Each row is a point. To make a cloud, some directions were put in groups of two or more. Within a group, all points are equally far from the middle, so they leave a hole (a ring in 2 directions, a hollow ball in 3). The other directions are filled evenly. Then the cloud was stretched, turned, moved and blurred a little. Count the holes, and give their numbers of directions, smallest first.
In the rows, 128 means zero.

Cloud (19 x 3):
[[183 106 151]
 [100  86 132]
 [153  84 103]
 [ 78 126 168]
 [119 147  98]
 [139 140 196]
 [182 133 152]
 [136 167 154]
 [158 163 141]
 [ 91  94 184]
 [183 143 124]
 [ 82 114 138]
 [112  81 126]
 [109 123 207]
 [109 162 130]
 [ 85 102 185]
 [101 148 116]
 [170  86 113]
 [ 87 144 176]]
Holes: 1 (3)

Cloud (19 x 3):
[[137 105  78]
 [198 128 100]
 [186 116 131]
 [181 109 121]
 [111 154 128]
 [112  95 145]
 [119 117 105]
 [186 122 113]
 [200 118 108]
 [167  68 123]
 [154 169 163]
 [141 106  71]
 [169 138  65]
 [ 70 121 124]
 [144  74  89]
 [101  95 128]
 [194 124  94]
 [115 157 100]
 [105 121 154]]
Holes: 0

Cloud (30 x 4):
[[113 233 138 149]
 [ 64 148  72 144]
 [ 90 127 127 135]
 [127 124  96 188]
 [ 98 141 117 150]
 [137  61 112 127]
 [136 176  94 161]
 [ 53  61 129 126]
 [174 147  78 127]
 [103 184 173 122]
 [112  97 117 161]
 [175 141 127 126]
 [160 119 113 132]
 [130 163 132 111]
 [108 163 158 128]
 [129  75 161 140]
 [ 92 101 105 117]
 [120  78 119 108]
 [109  20 118 138]
 [ 82 107 144 153]
 [139 167  84 155]
 [ 83 164  96 124]
 [ 76  81  90 136]
 [ 88 103  67 152]
 [106 108 118 106]
 [ 92  77 110 129]
 [136  69 101 123]
 [108  89 160 156]
 [157 191 110 131]
 [146 145 151 169]]
Holes: 0

Cloud:
[[113 112 146  46 104 135]
 [ 43 130 144  99 178 145]
 [ 94 170 185 154 101 147]
 [180  94 119 141 111 117]
 [ 99 136 132  74 121  88]
 [122 131 119  51 167 114]
 [134 138  88  91  88 144]
 [ 74 117 124 102 111 124]
 [198 117 103 143  90 133]
 [ 75 102 137  81 163 117]
 [183 115  62 133 135 128]
 [ 76 145 161 153 161 176]
 [164 144 104 177  84 108]
 [ 71 151 206  92 159 173]
 [105 107 172 149 183 124]
 [ 75 146 200 199 119 152]
 [ 90 128 129 181 159 177]
 [104 128  97 166 111 115]
 [ 89 171 141 117 130  99]
 [110 160 149 210 166 105]
 [112 169 149 131 177 110]
 [156 145 137  76  91 146]
 [182 159 182 157  78 149]
 [155 132 148 110 107 132]
 [194 153 115 154 117 130]
 [159 164 127 134 151 170]
 [166 142 145  74  83 173]
 [ 81 113 162  93 180 113]
 [103  87 124 111 144 173]
 [111 149 195 135 128  95]
 [175  99  92 105 112 131]
 [115 161  99 165 112 112]
 [159 130 139 165 165 142]
 [185 177 138 203  81 138]
 [143 164 203 147  93 123]
 [105 145 134 111 113  79]
 [ 79 174 163  82 149 137]
 [ 64  96 146 137 151  79]
 [114 103  78 122  93 158]
 [157 123 115  85 115  78]
 [ 95 108 148  58 194 138]
 [158 109 122  91  77 175]
 [ 55 116 140 122 145 123]
 [ 86 160 138  72 174 109]
 [128 141 173 229  91 122]
 [144 170 180 116 137 155]
 [ 78 101 135 139 111 137]
 [ 82  91 170 114 196 110]
 [205 131 103 158 151 137]
 [ 90  97 126 113 125 174]
 [129 142 151 124  94 111]
 [135 118 111  88 128 152]
 [117 140 122  98  95 117]
 [163 139 142 149  91 131]
 [ 80 123 132 145 155  89]
 [102 109 144 200 128 101]]
Holes: 0

Cloud:
[[138 108 136 151 169  35 170 113]
 [ 69 176 124 109 147 124  82 181]
 [112 156  76 111  88 161 151  98]
 [131 133  58 141 166 104 179 122]
 [131 156 112 123 196 164 175 136]
 [181  87 159 164 195 108 144 144]
 [122 109 181 198  91 146 129 130]
 [112 152 121 115 106 133 203 104]
 [122 138 104  75 161  96  96 184]
 [ 97 162 149 191 136 114 108 145]
 [113 155 122  98 157 132 136 187]
 [102 103 180 137 175 146 148 148]
 [146 172  54 100 131 160 122 126]
 [104 150  88 139  90  43 140 137]
 [110 183  92 143  94 119 153 139]
 [111 140 166 156 169  98  93 169]
 [160 130  61 131 172  95 115 141]
 [ 83 103 131  87 125 181 179 135]
 [ 89 169 128 169 139 155 106 165]
 [134 114 101 125 166  75 191 100]
 [ 89 150 151 124 101 185  33 163]
 [121 133 101 171 105 110  87 107]
 [102 144 160 123 144 140 201 153]
 [145 150 157 175 164  86  90 157]
 [156 155 112 144 147  31 144 115]
 [108 212 109 144  86 141  60 119]
 [113  70 115 130 160 167 176 134]
 [124 142 183 150 110  99 129 146]
 [125 154  46 103 153  84 154 112]
 [141 163 142 112 179 138 141 149]
 [120 143  81 109 141 190 214 104]
 [120 107 161 189  88  88 164 108]
 [103 137  92  86  87  93 128 111]
 [144 119 114 168  85  50  84 103]
 [ 91 139  63 125 154 131 133 144]
 [ 94 119 181 131 146 125 139 144]
 [147 202 100 110 128 115 115  98]
 [116 172 112 146  78 165  68 139]
 [130  93 130 110 146  27 133 136]
 [187 119 133 153 103  72 104 106]
 [140 136  93 121 190 126 112 162]
 [137 177 160 175 121 166 162 151]
 [106 133  79 185 159  97 158 125]
 [144  74 134 150 101  73 185  99]
 [130  73 148 135  89 180 163 110]
 [188 144 143 121 103 181 147  96]
 [131 168  62 124 195  39 103 146]
 [142 116 159 135  93 164 180 174]
 [ 54 147 102  85 131 162 121 151]
 [137 167 130 114 184 159  99 134]
 [157 112 118 161 115 123 208 163]
 [136 124 145 133  64 133 103 157]
 [117 135 182 162  62 204 155 133]
 [102 118 106 159 148  77 223 112]
 [115 121  76 150 186 110 140 139]
 [130 172 157 121 173 198 162 163]
 [140  82 170 123 104 128 209 147]
 [100 182 177 148 135 169 104 149]
 [ 89  96 121 148 145 103  72 139]
 [106 158  82 137 182 100  72 128]
 [108 118 149 138 138 141  41 165]
 [120 119 112 178 113 145 142 151]
 [105  98 143 134 150 177 163 186]
 [133 113 118  81  97  81 109 118]
 [106 101 119 145 183 101 186 108]
 [128 121 115 138  88  72 164 158]
 [118 168  96 151 150 141  66 158]
 [126 148 109 112  95 112 185 105]
 [104 136 178 110 124 131  64 171]
 [143 180 149 167 103 129  85 124]
 [ 92 135 150 139 148 181  91 113]
 [136  91 136 145 103  93  41 157]
 [141 138  75  89  94 102 144 102]
 [155  97 159 176  98 155 108 129]
 [163  99 170 114 128 206 105 126]
 [ 90 176 110 117 149 116 171 150]
 [161  97 121 137 105 113 209 152]
 [135 168 150 155  95 112 153 151]
 [100 194 128 133 172 171 158 136]
 [184 175  97 111 133  96  78 115]
 [ 68  94 147 147 145 146 162 132]
 [178 115 116  91 115 130 170 111]
 [147 105 115 131 140 201 130 126]
 [ 68 111 153 104 111 172 133 146]
 [151 132 118  62 141 124 113 165]
 [154 102  84 128 135 112 211 101]
 [145 116 139 127 124 125 157  80]
 [136 152  63 106 154 153  96 117]]
Holes: 1 (6)

Cloud, 74 rows:
[[148 222 147 112  91 148 102 172]
 [ 70  42 124  97 113 123 142 144]
 [106 123 131  64 151 126  91 132]
 [164 212 137 130 143 152 109 153]
 [132 153 177 149  70 125 122 152]
 [197 133 171 118 138 176 128 134]
 [148 155  59  93  96 117 167 119]
 [132 177  83 114 140 125 109 117]
 [ 84  87 148 156 139 136 143 127]
 [115 120  71 144 142 135 160  99]
 [158 182 175 167 171  95  95 143]
 [ 89 113  87 167 162  84 166 111]
 [ 85 111  55 105 103 160 121 116]
 [112 148 156 116 160  95  87 145]
 [104 142 114 100 150 179  53 153]
 [ 74 139  88 127 111 106 162 142]
 [152  95 134 107 127 120 165 106]
 [121 170  87 158 144  67 121 127]
 [133 179  82 169 140  51 127 109]
 [147 101 100  99  97 102 117 133]
 [101 117 113 116 119 150 182 134]
 [ 69 132  76 133  93 115 166 116]
 [115 125 154 162 152 109  90 111]
 [131 163 156 192 157  81 199 163]
 [ 80  99 122 105 155  90 151 120]
 [ 98 190  94 115 109 151  94 139]
 [113 184  69  99 119 127 142 121]
 [124 166 100 200 114 103 186 100]
 [126 207 141  96 113  93 130 110]
 [155 169 140 180 119 114 167 184]
 [113 116 201 127 151 152 118 183]
 [116 116  38 108 110 124 122  87]
 [ 66  93  69  81  98 151 144 155]
 [ 88 126 187 156 122 106 157 188]
 [141 153 230 165 127 144 184 219]
 [156 100 128 101  78 137 136 120]
 [182 135  76 124 144 129 143 102]
 [ 97 187 181 117 118 130 136 154]
 [150 116 148  86  79 156 134 142]
 [136 218 119  95 135 135  83 112]
 [149 159 145 100 108 147  97 157]
 [ 69 146 115 162 153 128 147 107]
 [171 143  89 129  80 101 137 107]
 [119  92 138 151  86 155 197 149]
 [142 162  76 160 104  95 135 102]
 [143 134 180 193 140  81 202 154]
 [ 79  53 121  67  92 145 147 143]
 [129  91 140 168 181  86 197 147]
 [113 181 142 102 120 138  69 150]
 [156 144 124 146  68 119 125 165]
 [117 144 120 205 167  99 150 141]
 [ 98  53 150 148 169 130 137 130]
 [ 42  96 126 100 156 199 112 167]
 [133 165 116 150 131 133 162 157]
 [156 189 181 161 151 134 109 115]
 [ 96 104  89  87 162  92  74  91]
 [114 165 154 118 132 130  96 118]
 [117 181 123 149 104 149  72 133]
 [149 217 162 131 108 147  92 134]
 [114 157 103 135 118 184 126 140]
 [ 92 124 154 182 173  95 162 140]
 [118 138  95  89 111 113 100  80]
 [143  99 119 102 121 110 106 136]
 [204 109 138 130 150  93 149 121]
 [193 140  93 145 141 151 151 110]
 [206 124 121 101 146  97 156 107]
 [ 75 167 129 166 177 116 147 117]
 [117 236 152 119 142 157  55 127]
 [124 149  77 121 146  92 107 121]
 [145  92 149 141  88 186 207 170]
 [115 232 104 123 115 146  74 104]
 [164 149 102  74 119  89 138 103]
 [100 145 141 111 101 138 142 109]
 [167 109  59 108  96 109 150 108]]
Holes: 1 (2)

Cloud (97 x 9):
[[ 88 101 186 165 144 146 156 148  71]
 [102 145 156 166 118 162 207  92 104]
 [165 116 124 154 134  62 131  87  79]
 [179 101 126 152 135  95 115 123 194]
 [187 131 171 104 156 150 130 147 119]
 [130 139  73 131 125 114 191 156  95]
 [ 76 136 142 132  78  98 186 130 103]
 [135  85 163 145  97 106 188  84  85]
 [106 140  77 126  94 150 182 122  73]
 [141  86 140  99 133 110 130 172 133]
 [141 188 115 148 129 193 132 143  88]
 [100 135 135 133 122  33 120 109 132]
 [164 123 114  96 104 166 170 164 177]
 [107  73 116 145 139 161 161  67 121]
 [132 125 191 153 193 141 128  82 117]
 [118 148  65 108 182 118  86 109 157]
 [124  98 160 136 163 169 158 111  76]
 [138 106 172  85 168 117 120 122  81]
 [ 82 174 137 142 155 164 143  92  98]
 [116 107 204 145 129 147 109 113 137]
 [193 137 151 140 214 113 134  99 128]
 [ 79 140 137 143  76 194 163 149 135]
 [137  89 126 180 112  83 120  80 165]
 [103  68 107  98 146 136 137 160 166]
 [121 174 152 134 109  57 117 134 136]
 [159 109 134 118  94 125 190  65  93]
 [132 142  80 107 157 106 147 106  54]
 [155 126 165 192 125  99 102  94  92]
 [ 68  94  79 138  73 150 153 129 104]
 [118 139 139 114 119 123 120 197  89]
 [115 163 112 113 122 178 111 175  88]
 [ 83 146 119  82 167  91 106  92 125]
 [142 161  56 146 110 168 161 104 110]
 [ 64 134 103 140  85 206 158 147 113]
 [203 131 174 119 153 105 123 152 142]
 [147 127 180 160 130  97 185 126 183]
 [ 83  91 113 146 160 106 157  77 104]
 [175 154 149 155 206 133 171  86 140]
 [110 153 133 178 134 137 211 100 132]
 [111 139  86  60  87 161 108 150 151]
 [141 193 120  98 171 116  95  88 127]
 [152 109 178 130 181  60 143  84 152]
 [ 70 124 164 117  83 108 113 141  75]
 [154 170 136 110 128 126  90 110 189]
 [108  60 139 127  93 121 138 149 168]
 [174 146 165 167  90  79 145  86 152]
 [139 142  86 157 171  87 169 141 100]
 [160 171 130 133 183 111 174 102 154]
 [133 110  81 125 149 165 102 102  79]
 [123 111  91 171 150 107 126 171 179]
 [174 124 128 160 161 189 106 115 113]
 [147 178  84  84 126 150  65 122 154]
 [166 171 122 162 130 209 118 114 129]
 [108 171 121 133 144 103 156  55 105]
 [111 104 213 130 119  96  84 109 130]
 [117  89 172 188 146  84 188 101 120]
 [160  94 123 140 110  79 156 108  82]
 [ 76 113 150 130 107 144 123 154  74]
 [117  98 163 142 149 134 148  52  99]
 [114  98  72 114 113 103 164 116  86]
 [ 60 122 119 124 141 160 126 108  74]
 [106  76 108 140 179 134 156  77 147]
 [162 128 197 143 196  93 114 129 159]
 [117 161 136 152 118 104  79 159 123]
 [159 197 147 121 200 133 139 123 129]
 [131 134 132  91  44  90 177  98 111]
 [203 155 162 113 175 142 129 137 133]
 [ 65 111 157 184 130 114 172 154 100]
 [ 81 131  91 120  99 129 186  78 125]
 [132 144  77 106  68  92 144 117 102]
 [125  94 154 141  84 134 115 125  77]
 [ 57 141 110 123 154 199 139 140 106]
 [154 109 123 131 147 151 119  93  67]
 [115 107 125 144  63 174 182  75 127]
 [101 141  61 106 150 185 180 124  80]
 [105 141 152 166 111 134 218  98 119]
 [134 116 148  87 128 158 159 126 173]
 [ 67 136 120 100 168 137 130  96  77]
 [163 107  99 193 189 146 158  99 137]
 [171 132 191 138 127  98  81 146  86]
 [143 199 116 138 149 165 114 103  83]
 [106  94 201 147 123 130 143 163  99]
 [101  66 116 145 147  98 167 122 173]
 [132 146  94 131 182 132 158 130  44]
 [ 72 119 122 109 100 155  96 117  70]
 [132 111 148 102 148 131 139  43 142]
 [101  94 139 106 180  82 155  84  91]
 [ 88 144 117  93 165 123 173 138 150]
 [ 87 152 121 129 162  91 192  95 103]
 [161 159 150 121  60 101 174 137  98]
 [172 183 127  96 127  59 130 102 130]
 [136 134 117 141 151 152  57 152 120]
 [181 163 166 133 121 126  99 130 176]
 [131 142 197 150 115 134 139 136 179]
 [124 105 190 126 123 122 134  70  52]
 [162 127 151 178 127  97 165  62 146]
 [111 150  76 101 122 163  98 103  61]]
Holes: 3 (2, 2, 3)

Cloud (103 x 9):
[[ 98 115 178 133 112 157 173 153 105]
 [175 142 107 162 118  89  82 114 144]
 [177 128  50 117 162  99 101  96 160]
 [158 106  49 155 168 139 111 129  75]
 [172 170 161 116 116 123 138 160 122]
 [ 99 134 186 151 111 142 170 152 154]
 [105  96 117 136 160 133 128  39 158]
 [136 136 132  86  68 171 123 138  95]
 [116 175 124 103 172 137 121 141 104]
 [128 104 176 140 139 203 118 169 134]
 [ 90 133 155  94 172 163 120  82 195]
 [184  84 163  97 124 139 124 108 141]
 [119  68 108  89 163 125 130 142 108]
 [161 189 141 121 154 121 117 132 129]
 [106 158  74 168 154  89 151 137 150]
 [126 102  63  91 109 127 165 173 108]
 [113 102 144 143  61 149 130 112 170]
 [ 87 147 172 135 157 181 133 157 107]
 [109 123 159 166 104 182 117 154 196]
 [153  60 127  88 146 133 169 154 149]
 [138 107 157  99  88 130 132 179  87]
 [162 125 100 151  57 102  99 124 137]
 [111 158  95 113 190 145 152 151 101]
 [120  91  67  92 135  63 140 145 123]
 [134 150 120 143 119 135 114  57  68]
 [124 146 147 152 149 206 122 162 100]
 [167 146 117 160 106  88 171 176 121]
 [143 100  31 146 163 127 160 135 105]
 [152 152  55 128 131 170 122 145  94]
 [148 154 114 113 164 147 110 166 168]
 [159 134 121 102 211 169 133  45 115]
 [110 155 112 117 118  93 163 148  81]
 [161 171 132 142 185 129 121 176 126]
 [163  76  65 159 148 125 143 164 107]
 [162 140 149 166 191 133 112 163 131]
 [193 178 115 113 155 149 156  98 100]
 [ 97 155  73 162 108 144 132 127 125]
 [196 143  60 112 139  62 143  58 119]
 [148  88 136  92 141 188 145  96  77]
 [126 150 139 133 135 147 195 175 154]
 [151  73 120  93 144 138 156 125 189]
 [106  89 154 176 118 162 122 166 181]
 [102 148 143 120 131 152 168 118 196]
 [197 141  54 140  97 109 141  80 107]
 [122 140 153  73 207 146 138  74 150]
 [ 91 130 105 176 138 133 102 134 104]
 [146 152  81 136 134  66 150 185  85]
 [120  57  80 132 153 102 123 118 134]
 [127  84 106  98  68 135 110  79 112]
 [157  84 170  72 125 137 173  98 154]
 [110  83 162  91 110 161 153 138 204]
 [132 161 166 113  90 140 153 117 164]
 [150 141 142  96  69 162 100 133 131]
 [160 143  92 153 155 167 126 140 180]
 [152  96 116 119  75 111 128  51 109]
 [139 131 158  68 111 122 179 167 110]
 [100 114 131 117 169 124 147 196 189]
 [141  54 119 132 112 110 135 154 124]
 [190 116  27 128 105  57 145 124 123]
 [104 103 128 187 135 157 127 194 136]
 [108 163 193 140 159 177 104 115 155]
 [ 87 129  99 171 121 105  93 145 134]
 [ 79 101 138 178 108 154 135 143 163]
 [186 176  75 127 129  92 118 116  42]
 [152 137  66 142 177  71 162  74 139]
 [166 160 142  87  95 123 125 143 142]
 [120 114 154  82 171 146  82  68 132]
 [207 138 119  86 176  97 154  95 121]
 [139 131 137 136 121 206 102 140  96]
 [125 114 147 120  87  85 128  63 134]
 [155 131  64 146 105 118 172 135 162]
 [127 135  53 155 121 127 179 162 113]
 [192  94 120 100 148 127 190 131 127]
 [196 122  89  59 151  90 119  55 112]
 [183 116  98 110 191 135  85  73 125]
 [169 126 110 109 156 130 183  83 160]
 [129  88 100 101 193 166 161 117  97]
 [126  73 119 118 105 129 156  66 155]
 [ 91 127 123 161 114 147 113  73 122]
 [150 122  45 154 185 142 139 149  83]
 [140  87 134 112 144  71 172  80 131]
 [134  90 145 130 174  88 114  85 172]
 [158 148  97 150 155 170 135 102  51]
 [147 125  83  85 165  66 164 154  89]
 [180 150  56 126  90 140  98 135  96]
 [140 133 121 131  82 118 114 169 191]
 [111 119 144 102 112 114  80  97 180]
 [ 86 137 181 169 155 173 136 182 174]
 [135 119 148  45 126 165 165  79  94]
 [148 146  94 107 103 168 118 177 101]
 [139 163 165 165 183 155 114 162 137]
 [136 127  55 161 138 120 180 138 148]
 [103 130 140 113 163  81 154 132 188]
 [155 108 181 129  99 154 143  92 149]
 [145  96 160  77 141 168 167  89  72]
 [113  64 156 116  90 139 158 131 175]
 [128 109 124 104  64 157 125 114  75]
 [175 120  62  84 153 167 144  86  91]
 [147 161 119 142 182 187 138 156 155]
 [122 148 170 164 147 108 136 179 140]
 [138 123  75  96 154  55 182 123  92]
 [168 178 122 133 204 138 140 114 133]
 [181 134  80 158  96 102 111 156 163]]
Holes: 3 (3, 3, 3)

Cloud (95 x 9):
[[146 147  72 169  96 131 132  95 140]
 [117 179 129 169 141  63 112 138  63]
 [174 109 118 173 107  75  78 153 133]
 [104 106 161 182  91  98 142 125  96]
 [107 156 141 100 134 115 141  54  85]
 [142 141 115 176 112 172 124 179 110]
 [122 135 140 115 156 189  80 157  78]
 [152  83 136 132 158 148 128 129 135]
 [120 125 171 147 159 102 164 133 149]
 [184  97  93 121 148 128 109  84 151]
 [134 137 129 128  83  42 128 105 142]
 [177 146 119  59 152  97 100  76 127]
 [128 135 170 100 159  93 159 115 130]
 [185 182 107 101 116 110 108 116 144]
 [135 121 114 156 111 101 195 122 154]
 [116 190 170 188  79 119  72 137 118]
 [163 146 201 198 135 105 103 175 142]
 [131 121 154 145  70 143 139 169 118]
 [159 146 128  83 147  99 161 120  99]
 [143 147 125  77 110 190 140 141  97]
 [151 174 161 167 111  51 101 164 146]
 [141 170 158 153 120 137 117 162 184]
 [109 142 156 181 154 131 125 117 113]
 [174 122 127 144 109 116 135  98 186]
 [169 135 157 141  90 107  61 109 150]
 [ 92 161 186 185 137  68  99 148  75]
 [183 156 165 197 150  61  85 137 110]
 [153 121  99 138 173  96 104 144  88]
 [183 147 130  73 111 165  89 114 136]
 [130 158 124 154 120  85 118 196 138]
 [146 146 114 123  79 117  87 130 154]
 [157 124 161  91 161  33  92  88 109]
 [ 78 184 171 161  78 162 111 117 126]
 [140 133 106 197  98 151 137 129 130]
 [163 164 121 164  96  96 121  88 160]
 [147 161 134 195 143 118 156 132 149]
 [126 143 152 153  94  24 141  94 155]
 [128 150 112 145 131  94 187  81 153]
 [134 145 102  80 143  89  86 107 153]
 [102 100 138 114 158 100 129 104 109]
 [171  95 102 100 102  75 158 105 154]
 [165 191 146  87 133 160 144 115 129]
 [123 133  85 126 107  95 106 102  94]
 [125 136 160 195 157  84 157 128 137]
 [102 102 152 131 158  84  81 150 151]
 [115 154 158  81 129 102  92 177 137]
 [183  98 117  69 156  69 101 108 125]
 [123 123 123 188 165  59 114 142  98]
 [117 171 177 194 114  42  89 150 129]
 [177 173  98 112 112 100  97 126 106]
 [121 139 133 104 161  95 173  72 104]
 [ 79 179 142 146 127 121  91 118 108]
 [147 123 157 176 115 126 173 133 108]
 [178 135 160 145 155 142 109  90 105]
 [158 139 188 200 129 101  93 184 101]
 [144 177 134 159 117 134 145  90 156]
 [192 160 154 164 139 126 162  96 100]
 [102 125 139 177 131  21  95 146 138]
 [147 116 101  75 129  39 105 126 155]
 [149 126 174 213 120 116 149 154 119]
 [108 132 168 138 168 111  99 182 102]
 [152 152 138 135  86  84  70 128  92]
 [162 100 108 165 141  89 119  99 183]
 [120 152 168 103 175 126 103 136 126]
 [193  88  98 154 136 112 153 104 139]
 [153 140 116 146 104  38 162 118 183]
 [155 194 124  89 129 112  93 110 140]
 [106 199 150 146 166  70 125 127  76]
 [176 171 154 170 135 121  61 109 101]
 [175 131 114 131 138 174 106 126  79]
 [118 176 137 167  78 172 110 131 158]
 [116 151 171 132 160  61 100 155  81]
 [113 174 146 109  79 159  55 154 116]
 [108 152 158 134 145   7 130 126 131]
 [129  85 133 122 152 135 108 115 123]
 [140  98 138 121 113 116  78 184 112]
 [174 167 108  79 145 115 168  99  98]
 [183 138 135 126 124  76  92 177 152]
 [164 174  85 136 118  89 134 147 140]
 [131 172 145 211 105  42 130 137 133]
 [109 156 116 186 103 187 160 156 135]
 [142 132 104 153 102  99 106  93 165]
 [187 115  93 141 152 122 184  94 143]
 [156 158 126 113 107  97  68 143 145]
 [150 167 169 209 134  27  99 158 104]
 [153 137 115  97 150 146 167  58  81]
 [115 190 158 158  63 117 106 143  93]
 [160 167 152 191 133 105 167 133 130]
 [ 95 159 148 137 101  52 122 129  98]
 [161 168 127 200  94 138 116 139 138]
 [149 130 183 111 117 152  79 106 148]
 [122 155 181 197  92 107 129 201 114]
 [123 129 139 133 134  44 183 152 138]
 [120 150 202 129 155 142 137 136 114]
 [165 160 125 136  84  80 107 121  90]]
Holes: 1 (6)
